Each row is a point. Each copy is the shape, with its points in the same order, stretched, turned, moved and blurred by noise. Some copies are also mirrored. Which?
(in the rows, 128 means zero)

Shape, 6 rows:
[[121  71]
 [151 117]
 [125 179]
 [ 84 119]
 [143 169]
 [156 183]]
Copy 1 (6 x 2):
[[136 179]
 [150 129]
 [ 92  91]
 [ 75 157]
 [118  88]
 [122  70]]
Copy 1 is: mirrored
Copy 2 (6 x 2):
[[182  97]
 [125  98]
 [ 75 156]
 [153 163]
 [ 75 133]
 [ 59 134]]
Copy 2 is: mirrored

Shape:
[[181 116 111 155]
 [167 115 132 109]
 [108  96 153 178]
 [114 141 126 155]
 [160 132 111 117]
 [181  95 116  67]
 [ 56  87 110 201]
 [185 115 144  77]]
Copy 1:
[[154 134 107 131]
 [160 113 149  94]
 [116 124 155 177]
 [100 152 132 124]
 [144 127 115 100]
 [183  65 126  61]
 [ 57 105 115 210]
 [186  99 146  55]]
Copy 1 is: only turned
Copy 2 (8 x 4):
[[155 127 123 188]
 [157 107 139 144]
 [ 78 130 136 169]
 [108 144 101 159]
 [152 116 112 151]
 [186  66 141 127]
 [ 30 117  91 193]
 [181  92 157 118]]
Copy 2 is: only turned
Copy 3 (8 x 4):
[[165 140 180  92]
 [160 100 152 111]
 [ 86 144 181 132]
 [119 154 148 141]
 [160 116 139 107]
 [172  57 143  81]
 [ 31 180 161 123]
 [177  66 150 106]]
Copy 3 is: mirrored
Copy 4:
[[115 161  99  74]
 [137 135 118  79]
 [ 83 136 115 135]
 [125 164 124 140]
 [146 161 116  90]
 [168 113 105  55]
 [ 91 143  70 187]
 [161 128 134  54]]
Copy 4 is: mirrored

Shape (11 x 8):
[[178 101 154 127 105 120  84 128]
 [109  74 113  93 112 161 117 156]
 [165 187 154 142 142 159 136 203]
 [171 114 140 143 152 169 119 109]
 [118  93  62  71 210 135 140  88]
 [119 130 160 140  93  88 142  87]
 [111  95 145 145 145 146  59 152]
 [117 129 125  90  94 143 111 109]
 [119 120  11 139 115 135 125  77]
 [119 108 152  79 118 106 141 152]
 [137  79 149 104 132 112 148 103]]
Copy 1 (11 x 8):
[[153 150 156 142  99 109  71 161]
 [116  82 139 138 131 160  74 110]
 [146 190 156 186 175 180 138 175]
 [177 150 165 138 164 127  83 121]
 [193  38 159  81 184 104 126  88]
 [115 170 105  93  87  92 114 123]
 [133 108 101 190 140 104  68 137]
 [128 131  92  92 132 146  79 135]
 [208 102  80  87 118 161 121  79]
 [ 99 112 153 112 121 133 119 139]
 [128 113 170  89 109 105 107 107]]
Copy 1 is: only turned
Copy 2:
[[201 110 120 115  84 144  90 101]
 [169  69 115 127 138 145 123 133]
 [226 143 178 160 130 182 156 108]
 [174 109 134 110 123 158 113  59]
 [121  97 102  56 161  98 196 100]
 [105 133 148 149  93 119  96 100]
 [195  82 178 114 142 124  96 130]
 [140 130 107 117 136 140 105 130]
 [123 129  72 140 182  53 115  79]
 [148 104 131 125  96 145 144 146]
 [131  88 122 113  94 143 135 108]]
Copy 2 is: only turned
Copy 3, 11 rows:
[[174 131 111  90  76 105  69  93]
 [150 141 173 110 133  98 107 168]
 [155 249 104 126 125 129 118  56]
 [142 161  62 117 105 116 113 136]
 [118  97  85 178 193  89 127 184]
 [119  94 127 100  83 142 143  73]
 [136 163 136 149  72  99  64 136]
 [104 118 150  78 133 107 107 120]
 [107  59 129 119 197 204  96 170]
 [157 132 166 110 120  81 134  98]
 [161 105 118 117 105  86 144 120]]
Copy 3 is: mirrored
Copy 4 (11 x 8):
[[ 96 112 168 157  86 148 166 148]
 [ 86  76  85 130 133 152 145 172]
 [105 146 108 142  84 167  41  83]
 [121 121 130 148 101 187 159 102]
 [144 143  64 147 218 176 171 189]
 [140 159 159  83  99  88 167 126]
 [ 94  71 124 162 129 123 131 111]
 [ 78 127  99 132 106 132 172 139]
 [186  93  58 181 106 119 177 168]
 [ 90 144 124  95 147 124 133 173]
 [119 140 141  95 149 141 177 171]]
Copy 4 is: mirrored
